Each point is reached from the start by the listed moves, each made 0, 1 or 2 times, or once backwards (-1), plus a little noise. Is the number of moves made odd or even? Then give how often each move was made.
In the rows, 128 means zero.

Moves:
(1): [142 114 138]
(2): [162 128 101]
(3): [135 167 145]
Start: [123 121 118]
Points:
[204 106  74] => odd (1, 2, 0)
[118  94 164] => odd (2, -1, 0)
[111  54 147] => even (2, -1, -1)
[185 185 135] => even (1, 1, 2)

Moves:
(1): [162 125 137 112 121 132 116 136 119 108 140]
(2): [147 104 137 139 110 156 125 144 124 113 133]
(3): [137 121 131 115 112 119 147 122 114 130 134]
(4): [137 112 142 143 120 120 131 113 138 167 127]
(5): [129 120 132 124 133 132 127 137 122 117 115]
(6): [138 116 144 122 119 143 125 115 141 128 124]
(7): [123 128 120 119 124 114 126 142 132 120 132]
(8): [104 130 141 134 134 140 113 149 121 123 126]
Start: [123 112 138 117 125 137 127 140 163 119 131]
Points:
[229  22 202  75  68 174  95 181 175  65 132] => even (2, 1, 0, 1, 2, 2, 2, 0)
[222  71 146 100  86 134  99 168 180  90 161] => even (2, 1, -1, 1, 0, 0, 2, -1)
[133  69 200  93 100 151 104 179 146 105 131] => even (1, 0, 1, 1, 1, 1, 1, 2)
[174  90 158 127  87  97 143 115 156 190 162] => even (1, 0, 1, 2, -1, -1, 0, 0)
[231  69 146  51  34 156 127 212 111   7 202] => even (2, 2, 2, -1, -1, 0, 2, 0)

Moves:
(1): [133 145 135 120 144 124 152 128 143 128 144 117]
(2): [130 138 116 139 134 127 124 133 118 137 130 123]
(3): [119 123 125 133 115 131 142 125 128 134 140 123]
(4): [129 133 140 130 129 119 127 127 127 138 128 123]
(5): [119 135 130 120 133 134 129 144 126 125 128 134]
(6): [127 144 133 143 124 141 124 128 125 141 130 134]
(7): [124 130 128 140 132 131 132 134 110 104 134 121]
(8): [118 121 128 120 122 122 152 109 122 132 118 144]
(9): [119 124 128 144 136 123 130 131 129 117 128 118]
(10): [111 131 118 119 145 132 128 113 109 125 126 122]
(11): [144 111 122 133 131 127 125 138 123 119 138 135]
Start: [126 128 121 133 134 142 135 130 130 127 128 126]
Points:
[117 125 136 117 178 136 175  93  95 129 151 132] => even (1, -1, 0, 2, 0, 1, 0, 1, 0, 2, 2)
[ 81 194 115 135 212 129 188  64 131 156 123  86] => odd (2, 1, -1, 0, -1, 1, -1, 1, 2, 2, -1)
[ 73 149 141  69 179 134 236 101 154 130 132 142] => even (2, -1, 0, 0, 2, 0, -1, 2, 1, 1, 0)
[ 73 124 136 129 115 122 249 116 141 108 145 119] => odd (1, 0, 2, 0, 1, -1, 1, 2, 1, -1, -1)

Moves:
(1): [118 115 141 157 116 133 131 145 146 145 101 145 142 131 143 137 116]
(2): [115 127 125 128 133 114 132 114 129  99 133 139 126 123 131 113 100]
(3): [126 122 126 118 155 141 144 129 112 129 107 142 136 126 123 136 136]
(4): [129 136 112 124 133 123 123 117 126 127 112 120 124 132 128 123 134]
(5): [153 133 125 147 104 135 110 128  96 120 119 125 115 145 129 116 130]
(6): [147 125 136 149 120 134 122 140 130 121  91 114 120 120 100 117 102]
(7): [138 126 124 140 134 125 124 134 115 142 132 130 130 115 131 117 127]
(8): [120 111 143 137 134 118 136 120 129 131 140 126 130 136 145 126 120]
(9): [136 123 116 127 133 142 112 124 125 126 138 118 125 149 127 140 131]
(10): [118 126 124 130 103 128 146 151 114 122 141 100 123  99 128 132 137]
(11): [116 145 122 134 134 132 139 133 135 131 129 134 124 143 135 122 131]
(12): [130 139 113 131 125 133 133 117 130 129 137 122 141 125 131 145 140]
(13): [116 122 116 131 127 130 123 126 132 131 114 112 117 123 115 117 143]
(14): [125 129 126 120 121 135 134 121 129 124 120 112 126 138 128 110 130]
Start: [126 135 138 139 125 129 127 134 136 112 125 119 117 130 131 132 130]
Points:
[152 187  74 161 156 168 143 158  63  66  45 133  97 148 103 136 115] => even (0, 1, 2, 2, 1, 1, 0, -1, 1, 1, 2, 0, -1, -1)
[151 163 105 222 103 168  76 107 123  86 154 225 159 232 202 192  88] => odd (2, 2, 0, -1, 2, -1, 0, -1, 2, -1, 1, 2, -1, -1)
[118 136 105  61 153 149 101  94 177 121  88  69  99 132  59 126 198] => even (-1, -1, 0, 0, -1, 0, -1, -1, 0, -1, -1, 0, 2, 1)
[200 145 147 236   7 182 131 235  44 114  67  18  70 102  85  79 127] => odd (0, -1, 0, -1, 2, 2, 1, 0, 0, 2, 1, 0, 0, 1)

Moves:
(1): [130 135 128 124 122 128 127 125 121 127 126 133 125 133 126 124 132 138
 125 122 115 122 121 134 125]
(2): [135 122 121 130 135 130 132 134 119 133 131 125 128 131 136 133 128 135
 132 125 124 141 124 127 125]
(3): [134 125 131 130 125 129 122 129 126 138 130 125 131 133 129 126 130 134
 126 128 130 126 131 136 128]
(4): [129 135 125 130 127 131 125 136 133 130 121 133 138 139 136 122 136 123
 133 119 133 134 133 134 135]
(5): [128 125 128 136 135 140 127 128 130 131 133 118 127 120 130 127 125 135
 132 135 117 126 124 124 143]
(6): [123 125 132 122 132 136 135 120 134 129 121 132 131 129 137 124 120 131
 127 121 130 124 127 132 120]
(7): [142 142 110 116 134 128 115 141 133 133 130 130 121 136 130 129 115 138
 130 134 136 127 121 128 125]
(8): [123 126 121 125 124 126 132 125 118 126 130 126 130 127 122 127 121 130
 117 113 136 120 130 126 135]
(9): [134 131 136 117 129 114 122 130 129 114 125 120 130 122 123 130 128 138
 139 124 127 137 137 130 132]
(10): [137 131 133 130 130 139 142 136 127 120 133 133 127 122 123 135 127 127
 121 125 135 127 121 130 132]
(11): [123 127 135 131 140 127 121 130 143 130 128 136 118 131 136 132 136 132
 126 121 123 128 142 123 130]
(12): [119 138 137 121 129 128 124 130 111 133 133 142 128 119 129 135 120 156
 124 142 115 135 121 118 136]
(13): [136 137 125 122 132 130 137 123 128 138 123 128 128 125 122 130 132 141
 130 121 121 124 111 122 141]
(14): [131 143 126 128 136 122 118 120 127 125 121 117 127 120 137 115 130 116
 126 132 125 136 144 130 119]
(15): [126 118 127 149 121 124 110 113 127 116 122 126 130 119 140 127 121 129
 137 130 128 135 130 127 126]
(16): [125 129 125 128 124 121 126 119 135 136 132 132 121 127 131 125 132 126
 124 132 124 136 134 138 135]
(17): [127 134 126 137 132 122 128 131 123 135 132 130 136 125 124 128 125 132
 131 127 128 128 125 138 127]
(18): [129 125 120 127 130 116 139 122 123 123 131 137 125 128 127 121 136 137
 130 133 127 114 128 128 128]
(19): [125 124 122 121 122 126 134 132 129 129 121 129 132 120 125 136 127 123
 125 131 124 127 138 132 121]
(20): [125 133 123 128 123 137 138 124 140 131 144 130 134 133 127 131 133 134
 125 126 130 126 123 123 114]
(21): [130 124 128 133 135 123 123 118 127 120 127 122 138 141 121 138 136 130
 123 132 118 124 133 135 133]
(22): [127 132 127 134 130 129 129 126 130 130 120 130 127 132 119 122 120 127
 126 129 132 130 138 124 122]
(23): [135 128 123 119 128 125 121 139 135 120 122 124 134 130 134 114 133 134
 115 137 127 128 121 129 128]
(24): [119 130 130 147 123 122 130 133 133 131 127 115 124 140 142 122 122 119
 130 130 123 123 137 129 120]
Start: [143 125 109 134 125 112 135 134 124 120 128 131 141 116 129 114 132 116
 104 139 128 143 139 124 135]
Points:
[138 127 119  96 142 112 128 138  58 132 137 106 123  93 163  98  97 139
 130 131 115 181 146 111 151] => even (0, 2, 0, 0, 1, 1, 0, 1, 1, -1, -1, 1, -1, 1, -1, 0, -1, 0, -1, -1, -1, -1, -1, 0)
[200 151  85 203 176  61  76 149 128  91  91  98 176 167 177  50 187 163
 107 174  75 176 207 172 133] => even (1, 2, 2, 2, 1, -1, 0, -1, 1, 1, 1, 0, 0, 2, 1, 0, 1, 2, 0, 0, 2, 2, 2, 1)
[114 131 121  79 118  81 109  93 165 120 114 182 146  80 143 146 153 170
 104 129  99 156 169 125 129] => even (0, -1, 0, 0, -1, 1, 0, 0, 1, -1, 2, 1, 1, 0, 1, 1, 0, 0, 2, 1, 0, -1, 0, -1)
[148 153  39 171 110  81 132 194  96 174 114 108 152 200 163  18 107  89
  94 103 170 106 148 176 118] => even (1, 1, 1, 2, 0, 0, 1, 2, -1, -1, -1, -1, -1, 0, -1, 0, 2, 1, -1, -1, -1, 1, 1, 2)
[141 124 102 188 137  96 159  61 159  98 120 218 133 114 107 124 167 154
 112  85 113 107 139 176 169] => odd (2, -1, -1, 1, 0, 1, 0, 0, 0, 2, 2, -1, 1, -1, 2, 2, 2, 2, 0, 0, 1, 1, -1, -1)
[172 117 103 204 186  88 126 149 154 110 118  73 162 117 152 129 145  67
 108 162 103 196 249 191  99] => odd (-1, 2, 1, 0, 1, 0, 0, -1, 1, 2, 1, -1, -1, 2, 0, 1, 2, 0, 2, 0, 2, 1, 0, 1)
[152  65 145 166 121 119  90 120 132  73 116 136 156  73 114 166 120 140
  89  97 111 119 168 195 152] => even (2, -1, 2, -1, 1, 1, 0, 1, 1, 2, 2, -1, -1, -1, 2, 0, 2, -1, 2, -1, 1, -1, 0, -1)
[127 148  85 148 113  88  61 117  97  99  96  82 113  58 235  72  62 173
 130 230  28 210 164 116  80] => odd (2, 2, -1, -1, 2, 1, 1, -1, 1, -1, -1, 2, -1, 2, 2, 1, -1, 0, 2, 0, -1, 0, 1, 2)
[118 147 126 141 149  67 160 118  83 110 119 102 171  75 132 111 102 151
 115 103 116 169 162 119 152] => odd (-1, 1, -1, 0, 0, 1, -1, 2, 2, 0, 0, 1, 1, 1, 0, 0, 2, 0, 0, 0, 0, 0, 0, 1)
[220 133 105 153 156 109 145 207 149  97 103  39 169 182 130  78 149 119
 122 154 127 172 144 117 148] => odd (-1, 2, 1, 1, 1, -1, 0, -1, 2, 1, -1, -1, 1, 0, -1, -1, -1, 0, -1, 0, 1, 2, 2, 2)

Moves:
(1): [143 127 137 146 126  99 140 110 143 119 138 146 135 143 119 134 135 121
 147 128 129 128 128 155 119]
(2): [121 124 133 128 121 138 139 131 125 129 119 109 143 122 115 134 135 137
 118 123 143 128 115 124 116]
(3): [134 110 128 123 117 126 123 113 122 136 134 130 140 131 125 136 121 133
 129 121 134 134 115 131 124]
(4): [136 113 129 131 132 127 138 125 134 141 130 146 127 123 115 130 130 107
 128 125 136 129 134 128 120]
(5): [115 128 123 124 131 117 130 128 115 137 127 125 132 142 123 130 119 125
 134 128 139 136 124 127 135]
(6): [121 133 142 131 113 124 118 138 133 123 127 127 134 126 126 121 133 132
 131 135 129 132 126 129 124]
(7): [105 118 140 121 125 139 126 130 119 127 125 130 142 118 134 126 122 124
 135 122 127 144 137 123 134]
(8): [131 126 138 126 103 117 116 122 116 107 139 136 133 133 131 136 135 145
 126 126 112 124 131 131 135]
(9): [110 127 119 124 137 135 136 115 131 128 116 128 152 142 133 129 127 110
 130 133 151 112 137 120 127]
(10): [125 124 127 126 130 125 120 122 132 137 120 128 133 118 131 128 133 127
 113 129 145 121 129 133 128]
(11): [131 142 118 113 139 135 134 114 127 120 134 137 126 136 128 120 143 122
 135 135 127 117 124 144 128]
(12): [128 138 115 132 117 138 128 129 120 134 112 129 117 137 146 117 137 118
 108 140 114 101 117 141 124]
(13): [129 135 135 132 135 140 128 130 120 133 130 136 123 119 130 136 112 120
 133 125 135 144 125 130 131]
(14): [131 113 120 125 127 125 118 151 131 111 124 127 106  97 139 122 124 127
 128 110 125 132 127 136 104]
(15): [124 123 127 134 126 124 123 123 125 136 134 142 123 133 134 144 143 141
 133 116 120 130 119 121 135]
(16): [128 120 131 121 123 134 119 136 124 139 123 120 130 129 126 127 134 137
 130 119 139 119 127 129 129]
(17): [129 141 122 123 119 128 132 117 133 144 127 135 126 137 134 135 123 134
 123 115 130 132 139 131 116]
(18): [136 118 124 124 130 140 121 142 127 129 122 130 128 120 133 136 135 143
 125 130 124 121 128 131 128]
(19): [130 124 111 122 129 131 124 117 144 131 132 140 127 127 125 129 132 126
 135 116 122 113 139 133 132]
(20): [135 125 126 146 140 126 114 121 120 141 113 134 129 133 118 133 131 118
 136 118 118 144 137 128 121]
(21): [133 127 120 128 136 133 130 128 141 128 116 135 123 115 129 128 135 135
 127 128 130 130 132 121 134]
(22): [124 125 141 127 131 124 122 131 134 118 127 135 130 131 122 130 121 126
 124 111 128 126 131 130 116]
(23): [114 135 136 134 121 129 128 122 113 135 135 129 119 112 124 119 124 129
 140 139 113 142 129 125 121]
(24): [136 132 108 135 134 123 132 121  99 136 134 128 154 147 115 125 131 160
 128 130 120 125 125 136 134]
Start: [138 132 126 126 127 132 120 139 133 119 140 122 117 118 126 133 126 130
 133 140 138 117  97 124 145]
Points:
[165  53 123  86  52  76  56  17 117 216 190 248 137 170  89 215 228 158
 177  72 133  74  92 206 144] => odd (1, 0, 2, 2, 2, 0, 0, 2, -1, 2, 2, 0, -1, -1, 2, 2, 1, 2, 2, 1, -1, 0, 1, -1)
[100 143 169 152 101 174  79 146 134 194  67 173 133 148 164 157 116  63
  78  51 182  82 134 144  87] => odd (0, 0, -1, 1, -1, 1, 1, 0, 1, 1, -1, 2, 2, 0, 1, 2, 2, -1, 0, 1, -1, 2, -1, 0)
[140  42  71 197 132 112  66  69  82 199  79 224 209  69  82 232 162 230
 183   7 175 138 114 180  66] => odd (2, 2, 1, 0, 1, 0, 0, 1, 2, 2, -1, 0, 2, 2, 2, 1, 1, 2, 2, 2, 2, 1, 2, 2)
